Each row is a point. Before rounding, the points of a table are all equally far from one centre. They may lie mostly on one side of it. Where is the centre, to within rounding?
In the rows, 128 means zero.

Points:
[[117 190]
 [ 85 102]
 [ 72 129]
 [174 116]
 [166 103]]
Centre: [125 137]

Points (16 x 9):
[[ 84 138 163 175 157 146 165 119 105]
 [137 161 163  80 158  68 142 151 152]
 [128 125 168 106 170 181  84 172 166]
 [103 155 139 184 125 115  91 119 204]
 [135 160 174 119 143 119  64 112 140]
 [109 136 157 155 150  55 141 113 141]
 [158 100 121 134 123  96 109 148 158]
 [100 105  84 168 169 116 116 121 168]
 [128 183 201 110 139 139 111 179 170]
 [117 145 197 109 183 119 120 195 165]
 [133 130 122  77 154 100 118 183 192]
 [ 97 120 154 122 134 162  96  62 176]
 [154 134 143 123 136 118  71 153 198]
 [157 153 148 183 146 138 137  89 182]
 [100 179 186 125 112 178 140 171 184]
 [106 186 171 137 141 144 151 143 236]]
Centre: [106 143 146 124 152 133 134 132 165]

Points (26 x 20):
[[160 145 104 167 114  90 140 157 135 119 129  91 113  85 141 103 170 111
   56  88]
 [116 138 156 176  90  95 166 136 101 140 108  66 163 137 119 114 163 107
  145  81]
 [173 127 114 193 126 110  65 159 162  92  93 104 137 146 219 197 155 121
  130 112]
 [104  93 108 179 175  84 135 145 128  68 133 121 117 101 156 112 188  92
  176  70]
 [126 110 125 102 111  94  89 125 130 161  68  91 158 113 117  98 105  96
  177 106]
 [146 115  88 146 170 100  46 142 165  81 100  74 164 126 191 100 117 109
  109 130]
 [ 98 106 122 167 119  96  92 109 144 196 126 111 126 125 129 129 210 101
  134  92]
 [ 92  86 105 129 117 107  50 178  92 134  64  95 112 117 176 156 162 147
  138  63]
 [108 122  78 109  82  57  95 169 153 136 126 109 112 105 168 173  89 116
  131 128]
 [157  73 101 148  96  91  36 167 113  98  85  91 155 172 198 120 161  96
   97  98]
 [134 120  45 166 107  72 139 145 150 145 151  85 141  94 152 134 158 152
  105  81]
 [101 113 131 138  88 166 109 162 125 144  89  81 125 102 186 165 210 118
  122  99]
 [130 140 143 186 143 132 157 143 168 112  72  85 142 114 130 146 167  91
  144  62]
 [ 89  87 129 181 146  58 160 144 130 127 128 105 145 157 119 149 144 167
  143  86]
 [123 130  59 172 141  91  76 154 146 106 100 127  77  98 176 124 130 100
  206  78]
 [ 96 129 112 182 128 129 131 189  81  33 111 113 137 103 148 112 167 149
  193 101]
 [110 121  67 168 135  93 132 158 151 153 137 124 138  82 169 133 158 138
  144  48]
 [123  98 155 120 106 101  63 164 134 118 167  85  65 116 174 154 158 123
  140 135]
 [103  99  95 126 133 113 112 218 184 102 113 105 123 107 208 134 121  99
  137 100]
 [104 132  89 180  50 124 100 160 159  72  82  59 138 181 154 146 175  77
  145 101]
 [134 107  63 140 121  76 108 178  82 148  67  80 148 100 114 177 159  72
  159 180]
 [ 85 140 149 161 130 118  65 107 116 115 150 138 173 119 152 125 209 148
  144 139]
 [143 179 112 135 125  81  87 138 121 104  74  71 171  96 198 130 139 142
  180 138]
 [145 131 100 163 110  91 125 146 115 104 113  85  71  81 180 134 173  77
   72 104]
 [ 88 121 101 173  81 141  87 176 140  81 115  66 188  66 132 176 173 115
  124 157]
 [110  64 104 145 127 106 137 147 119  81 134 147 117  54 148 131 132  94
  163  82]]
Centre: [127 113 102 165 115 106  98 159 124 107 104 110 133 128 139 132 154 117
 140 131]

Points:
[[111 143 151 175 153 154 128 123  82 115  77 193 153 104 117 113 155 142
  113  98 126 113 204 131]
 [141 132 116  97 177 129 116 110  83 123 116 151 157  82  74 106  91 140
   78 135 165 121 179 104]
 [168 120 100 151 115 182 115 132 106 101 144 156 143 143 150 119 137 113
  117 145 133 133 113 113]
 [141 159 127 149 181 180 111 102 126 139  41 165 134 113 119 150 105  82
  144 152 149 128 110  98]
 [117 132 124 123 124 127 136 164 128 139  59 143 118 120 102  69 139 181
  103  76 147 169 116 114]
 [132 126 108 156 144 115 155  83  90  74 104 150 137 105 115  80  94 138
  182  92 175 134 146  98]
 [146 147  98 142 158 146 148 107 104  63  58 175 159  62 141 138  97 140
  120 144 139 174 124 142]
 [136 140 127 126 174 161 147 118  61 138  94 123 180  46  86 102 118 105
  136 151 111 125 157 108]
 [118 137  97  98 148 155 152 141 103 108 101 156 223 148 131 127 110 119
  117 147 180 148 119  90]
 [155 106 127 166 128 135 144 125  95  97  75 163 110  55 120  89 120 144
  141  61 135 149 142 139]
 [148 156 142 144 145 116 157  87 140 115  96 191 165 102  90 152  88 160
  118 159 100 169 161  81]
 [127 145 144 152 174 154 174 153 110 143  63 180 132 101 120 153  99 187
  150 114 135 130 101 114]
 [153 120 128 179 121 138 135 105 108 123  59 178 179 151 176  72 100 155
  120 112 146 139 154 126]
 [ 98  85 185  74 138 138 151 115  91 157  58 134 157  93 151 159 100  97
  103 139 112 131 132  85]
 [120 142 112  87 153 117 121 105 107 107 106 126 184 146 156 143  76 136
  180 148 125 126 133 115]
 [114 114 156 134 136  78  91 149  90 165  75 162 166 113 104 157 133  98
  135 106 141 135 140 101]
 [153  89 129 163 139 159  94 133 124 112  94 217 180 107 132 112  96 185
  117 118 137 146 114  99]
 [107 139 105 134 121  87 144 109 115 120  78 176 198 117 142 144  79 141
  116 169 140 100 149  92]
 [147 101 136 126 146 158 100 120 161 101 139 188 153  94 117 135 126 112
  122 169 147  77 140 105]
 [176 115 170  58 110 149 130 133 134  91 121 138 131 125 116 117  68 146
  133 132 128  99  86  80]
 [138 158 106 122 112 146 133 155 147 110  58 172 185 100 155 107 105 123
  121 142 145 143 151   7]
 [151 146 126 126 154 156 149  61  82  89  75 127 174  37 139  86 114 147
  105 116 157 107 151  64]
 [150  88 160 137 148 100 154  79 108 149  81 124 205  94 125  92 115 155
  111 156 119 120 177 106]
 [183 100 137 134 118 191 100 120  82 156 104 171 128 140 134 154  99 133
  159 107 157 138 146  85]
 [166 106 143 145 156 185  92 113 112 151  86 189 176  69 112 100 118 131
  152 148 122 101 192  73]
 [175 169 141 136 153 136 175 127  90 102  98 182 140  84 116 134 136 167
   77 137 145  90 105  82]
 [150 158 125 134 125 128 134 143  83 102 114 166 148 104 105 104 138 171
  131  48 119 119 169 132]
 [167 124 146 105 130 170  80 152  97 154  96 135 140 107 144 175  86 139
  171 137 141 158 119  99]
 [165 164 162 124  98 133 127 158 113  96 133 131 120 118  91 119 121 179
  113 125  84 148 144  83]
 [158 149 110  85  71 171 101  93 116 128  90 175 175 108 121 149 157 128
  153  69 140 139 141  80]
 [188  89 145 150 118 116 101 131 103 128  87 151 142 116 138  83  93 167
  142 102 160 104 184 131]]
Centre: [138 129 151 110 126 145 132 119 112 111  75 156 150 103 124 110 124 136
 134 129 139 132 139  93]

Points (31 x 24):
[[133 114 193 116 123 115 110 174  67 210 125  75 147 119 153 132 150 102
  176 197 138  81  75 121]
 [141 117 175 111 145 128 150 160 118 135 164  72 186 105  94 154  88 117
  149 149 172  68 107 107]
 [204 108 130 114 123 157 116 210  54 180 125  67 179 119 141 124 131 111
  149 142 158  86 133 117]
 [209 106 182 107 109 148 169 146 102 187 113 107 144 120 108 115 150 153
  127 143 178  52 116 112]
 [163 138 165 149 129 120 158 147 144 157 130  74 206 117 129 204 149 113
  153 178 142 105  96 118]
 [152 109 180  81  93 115 155 190  89 204 112  59 180  98 147 123 145  79
  156 153 154 129  99 143]
 [121 138 184 132 164 118 149 174  77 103 116  75 130 156 163 144 212 148
  131 151 116 110  90 185]
 [165  83 175  99 123 103 181 135 113 180  90  81 128 120 151  96 127 118
  179 168 185  92 103 100]
 [162 195 114  84 113 143 114 196  89 137 135  87 157 145 137 124  85  87
  132 200 151  85  96 145]
 [116 116 141 104 118 146 128 125 134 156  89  62 140 174 102 162 120 127
  151 142 114 146 107 156]
 [179 125 198 140 140  93  86 169  58 134 119  67 144 106 126 111 123 107
  121 152 169 117 112 129]
 [150 123 161  76  84 135 143 178  78 190 137  70 156 166 129 137 178  80
  132 193 168 104  82 174]
 [166 113 183 111 100 138 103 149 102 162 102  80 164 166 136  94 112  65
   96 145 166  60 116 141]
 [189 137 159 163 126 161 178 147  82 181 101  97 174 109 109 157 158 111
  161 151 159 108 130  93]
 [197 155 117  85 108 120 185 116 116 150 113 110 184 158 126 129 212 121
  140 148 151  77 117 153]
 [209 115 160 124 136  72 196 122 128 160  94 123 140 122 127 173 141 155
  156 183 137 104  89 173]
 [125 121 162  94  93 145 145 188  42 172  89  72 148 100 108 149 162 150
  168 157 163 104 106 171]
 [202  80 151 119 169 124 107 146  95 147  95  66 137 147 156 119 132 111
  136 187 160  70 146 161]
 [153 137 115 141 120 146 162 129 116 149 111  90 180 149 157 114 183 154
  137 180 162 146  94 134]
 [160 130 127  98 119 161 106 146  93 131 130  77 156 117 162 109 158 170
  130 180 157  79 143 103]
 [148  94 133 137 131 158 168 126  69 157 132  76 149  79 138 112 148 123
   97 140 125 120  96 159]
 [178 138 140 131  93 133 189 202  90 200 121 102 167 181 120 121 151  97
  130 133 188  74 136 140]
 [183 165 181  96 137 102 130 185 119 154 152  94 136 171 115 156 190 140
  152 126 200  83 102 138]
 [172 112 172  88 117 148  88 194  47 154 128  91 163 175 144 134 144 123
  158 183 194  82 101 167]
 [132 175 131  98 122 153 177 192  74 180  89  57 159 134 127 123 129 139
  136 152  95 122  69  87]
 [158  95 176 120 119 130 144 193 105 173  99  45 186 112 112 125 181 132
  138 120 134  70  72 158]
 [165 157 162 158 136  85 152 174  67 155 116  94 177  91 144 129 137 101
  153 171 178  30 125 114]
 [169 134 157 117  90 103 139 193  91 201 112  54 140 150 127 144 144 122
  166 138 202  96 119 123]
 [160 126 140  81 112 139 183 152  74 163 164  61 102 137 119 134 121 136
  150 197 163 102 126 132]
 [140 148 176  69 118 132 125 111  67 179  79  86 166 118 118 146 151 132
  132 186  82 123 100 157]
 [170 124 144  87 111 140 110 203  91 125 100 106 119 154 114 161 172  59
  185 205 171 120 132 147]]
Centre: [152 122 149  98 135 113 152 174  90 136 103 124 147 144 140 149 140 111
 130 150 132  93  99 128]

Points, 28 rows:
[[135 176  69 213 110 135  63 146 120 116 150 159 109  79  83 137 115 120
  184  97 129 109 142 158]
 [154 103 128 156 147 120  63 135 127 112 146 177 139  62  62 159 104 113
  151 107 140 124 162 186]
 [128 141  74 130 113 100  76 151 143 129 145 156  91 102  40 168 139 124
  176 120 161 120 165 195]
 [175 160 103 180 114 175  88 168 124 122 129 189 136  76 103 120  78  88
  125 127 130  97 169 124]
 [111 158  92 203 157 169  45 152 128 120 140 166  91  57  87 156 123  99
  164  87 133 127 119 125]
 [ 93 141 139 149 102 180  83 167 125 134 115 163 115 105 109 186  66  54
  115  93 138 119 151 142]
 [124 114 103 175 151 137  96 163 132 123  96 191 111  62 109 168 120  63
  178 118 129 118 145 114]
 [124 111 140 175 152 176  74 183 100  95 142 190 110 119  84 171  76 115
  134 126 172 112 148 171]
 [118 130 138 148 162 170  75 174  64 108 156 208 105  64  95 143 104  86
  142 122 144 125 125 158]
 [102 117 154 142 151 155 111 178 161  89 124 187 128 112 101  95  79  93
  154  97 106 109 159 143]
 [140 140 147 133 132 158  85 138 112 122 124 192  26  83  82 144  57 119
  170 106  90  98 158 149]
 [ 86 123 136 168 100 155  39 168 111 123 135 198  99  86  97 169  91  61
  123 135 158 131 135 150]
 [126 143 136 172 142 146  60 178 108  88 135 171  95  81 101 127 135 125
  153  84  99 124  91 154]
 [156 120 129 145 129 121  39 155  86 116 128 184  87  95  61 145  83  75
  151 136 139 115 167 173]
 [114 163 128 190 144 115  80 161 142 121 106 180  96  72 108 179 147  67
  152 117 136 156 140 163]
 [ 98 108 124 163 114 115  63 140  92 128 142 166 123  58 107 144  73 102
  201 115  87 133 160 155]
 [115 100 129 166 152 153  97 187 106 127 120 204 120  84  89 168 124  82
  175 121 117 107 165 159]
 [ 93 162 103 165 150 121  49 143 136 129 128 190 117  99 121 141  77 102
  180 124 105  90 174 161]
 [139 128  71 155 153  74  77 158 126 113 122 204  96  90  72 146 118  99
  152 133 152 140 176 143]
 [130 136 104 133 169 155  93 136 128 143  89 182  85  37  92 141  78  97
  127 115 110 114 135 166]
 [153 130  79 185 151 148  71 127 118 168 138 191 105  80  65 180  98 114
  177 127 129 161 165 161]
 [118 140 139 177 106 156  95 151 118 125 135 223  90  81 111 146  94  95
  168  97 106 112 102 163]
 [142 157 110 123 130 140  40 164 139 118 125 173 109  88 126 156  95 119
  146 181 135  90 148 183]
 [118 125 114 179 183 142  49 176 110 124 120 148 104  96  55 175 101 106
  146 111 174 101 142 142]
 [128  95 111 117 175 156  82 178  74 120 128 172  65 113  87 178 112  68
  147 130 130 129 198 159]
 [ 87 120  90 164 121 130 118 134 108 163 139 158  46  36  91 147  84  79
  167  83  86 133 133 123]
 [151 121  74 179 143 144  61 157 147 132 101 186  71 114 102 139  93  73
  164 103 146 147 164 182]
 [103  90  66 128 128 133  66 180  96 108 133 146  91  76  76 129  86  66
  183 141 147 116 165 155]]
Centre: [115 128 125 147 124 147 105 130 124 141 157 135  78 108 112 124 121 120
 138 131 144 134 161 130]

Points, 29 rows:
[[225 157 152 135  84 143 123 189 125 178 141 122 113 151 157 138  88 136
   92  55 124 156 163  93]
 [187 110 180 125 154 154 142 167 151 114 169 171  95 131 198 122  95 184
  122  86 120 163 128  83]
 [126 141 156 119 123 169 173 114 136 152 173 130 140 147 150 147 172  73
  159  62 149 167 126 107]
 [138 141 127 193 110 100 187 132 100 119 153 128 125 143 164 159 115 131
  125  69 170 223 160  61]
 [146 127 163 185 121 162 153 126 127 111 151 145 137 138 208 116  67 155
   84  61 162 177 103  76]
 [143 165 136 136  68 170 170 123 118 161 109 175 135 132 194 120  97 185
  160 116 178 142 168  89]
 [165  98 201 154 100 151 136 134 132 168 160 117 188 125 205 164 132 148
  125  82 101 172 140  77]
 [124 109 137 175 147 132 150 117 125 181 134  92 147  95 201 129  97 106
  163 109 151 131 157  77]
 [122 126 154 137 131 180 152 108 130 110 159 126  85 140 198 152 161 136
  112  90 126 170 203  79]
 [165 147 156 114 144 146 153 120 129 101 179 145 169 167 218 126  91 167
  129  44 147 127 172  95]
 [139 110 164 106 151 144 170 108 137 168 132 154  84 154 180 182  72 150
  163 128 152 167 130  50]
 [152 139 190 146 112 136 135 142 105 162 151 120 154  95 192 196 145 178
  147 156 120 150 158  67]
 [161 146 108 127  83 171 134  68 142 184 140 128 111 130 196 169 128 144
  117 105 150 146 149  90]
 [201  93 142 148 126 141 131 144 136 119 105 160 107 137 166 161 118 142
  159 138 177 156 147  65]
 [139 114 149 117 153 177 109 159 150 157 143 128  86 162 186 198 132 150
  123  71 127 196 138  56]
 [157 103 172  92 139 206 123 140 123 129 133 119 149 224 207 145 119 143
  164 113 119 136 140  99]
 [180 139 167 160  89 178 135 146 104  85 161 131 130 142 182 178 118 171
   91 120 158 115  97  70]
 [146  86 153 147  80 167 150 122 143 139 130 129 122 165 201 200 117 157
  145 106 140 140 152  45]
 [178 127 165 147 132 170 181  97 133 166 166 132 105 118 198 166 101  98
  125  72 116 161 119  82]
 [135 134 127  85 163 159 134 132 111 162 125 139 129 162 174 211 159 149
  139  60 151 177 150  53]
 [143  99 166 147  91 136 129 108 128 158 104 164 116 143 182 152  99 104
  140 112 149 189 153  88]
 [180 132 123 124 116 186 159  76 132 140 101 124  88 160 167 188  99 146
  110 145 150 141 116  93]
 [143 123 185 191 116 135 139 112 166 178 160 151 113 185 176 127 123  99
  135 111 140 166 139  61]
 [162 131 134 119 119 142 124 127 142 162 133  94  96 158 184 189 138 102
   80  80 156 189 135  44]
 [154 110 149 161 154 169 112 150 127 154 157 123 133 143 193 154  82 105
  116  92 195 139 191  33]
 [131  88 132 133 102 158 161 133  94 154 175 143 150 165 241 159  89 167
  132 109 194 123 169  60]
 [166 112 175 160 151 165 121 176 106 135 124 134 109 150 159 174 112 123
  123 149 118 132 220  65]
 [160 116 146 152 166 118 172 183 137 165 197 136 153 116 181 205 140 100
  155 109 151 166 142  75]
 [124 129 214 133  93 117 150 159  91 118 159 132 130 167 217 178 103 149
  105  89 161 158 143  60]]
Centre: [146 138 136 134 137 155 166 156 113 157 155 115 144 165 153 135 114 156
 112 120 145 159 143  93]

Points:
[[ 79 134 130  72  95 167 188 123 138  57 144 141 125 141 179 111 197 124
  158 152 139 147 130 177]
 [128 161 110 103  98  95 171 141  94  48  91 125 117 134 111  70 159 117
  166 179 143 158 179 170]
 [ 84 145 150  68 109 126 134 118 132  54  99 131 158 107 126 103 162 115
  207 170 141 141 184 183]
 [ 92 150  87  81 115 123 184 121 149  58 145 105 151 141 110  98 129 168
  161 143 134 152 213 187]
 [119 167 125  69 115 102 146 134 169  72 128 140 157 125 119 154 123 159
  182 118 121 145 180 185]
 [112 121  93  56 106 115 169 105 122  49 154 125 102 133 133  87 172 126
  185 171 127 136 207 164]
 [112 130 105  69 112  97 140 137 123  55 144 138 147 131 120  73 164 138
  193 110 140  98 182 204]
 [132 112  96  83  93  65 158 107 146  40 125 114 117 125 144  90 171 168
  164 137 127 133 162 185]
 [101 163 120  61  89 105 191 160 127  42 125 129 163 134 140  90 158 149
  157 119 155 144 165 164]
 [126 108  82 126 111 111 188 133 134  70 183 121 148 143 129 147 148 145
  188 115 167 138 188 133]
 [145 112 147  54  94  92 174 118 106  61 104 109 191 154 161 111 129 132
  141 186 146 113 156 166]
 [ 86 158 137  61 102 112 149 137 132  63 124  95 133 108 174 130 173 161
  125 135 118 129 170 174]
 [ 96  97 103  67 112  92 163 116 150  39 149  87 147 118 123 127 155 123
  177 138 124 168 147 184]
 [119 109  87  75 105  81 166 123 132  89 139 108 132  90 139 128 140 145
  124 142 129 165 185 194]
 [130 146  93 114  83 117 158 143 155  33 137  87 124 120 123  92 169 127
  189 125 125 139 183 174]
 [ 68 143 125  93  89 113 147 106 117  61 109  97  96 112 101 130 139 107
  175 152 179 135 159 205]
 [123 189  88  81 119 116 187 119 166  53 123 101 140 115 147  96 123 153
  215 135 149 137 179 162]
 [110 136  92  87 134 134 156 121 111  73 119 114 128 134 126 104 181 114
  163 147 132 152 211 213]
 [ 81 158  61  73  76 118 146 132 123  60 129 142 138 114 115 107 177 139
  187 143  99 118 156 216]
 [ 88 143  89  81 103  66 170 141 109  81 136  74 125 127 132  89 156 140
  231 132 126 128 167 145]
 [102 127 116  82 120  81 172 112 110  59 113  86 146 130 149  40 157 118
  166 148 125 122 171 188]
 [128 150  58  47  71 107 176  86 115  48 113 120 117 121 139 121 124 150
  159 104 105 118 164 164]
 [133  92 146  61 102 115 157 160 115  45 114 124 130 120 155  92 106 124
  171 156 123 132 152 196]
 [ 93  97  89  95 119  81 164 153 116  62  87  87 162 126 139 114 159 105
  180 117 134 127 175 132]
 [111 163 150  95 108  94 142 120 129  38 111 107 138 109  97 130 169 141
  128 145 136 124 179 171]
 [ 60 145  92 103 142 169 196 136 128  45 108 128 147 142 141  68 171 138
  178 148 129 151 161 163]
 [155 150 129  91  75 103 151 132 119  51 110 101 126 119 110 105 132 149
  188 116 140 180 171 178]
 [ 81 134  98  81 120 121 167 172  91  60 115 112 133 126 129  84 145 156
  160 140 136 163 197 182]
 [ 96 158  89 103  95 104 172 166 133  80 160 119 126 123 109  96 126 164
  131 102 131 130 195 121]
 [ 90 160  86  54 118 114 190  88 104  36 161  92 132 127 138 115 174 140
  190 138 133 129 161 172]]
Centre: [116 134  99 100 106 139 145 112 119 104 126 119 141 134 127 108 133 142
 165 154 135 118 127 143]
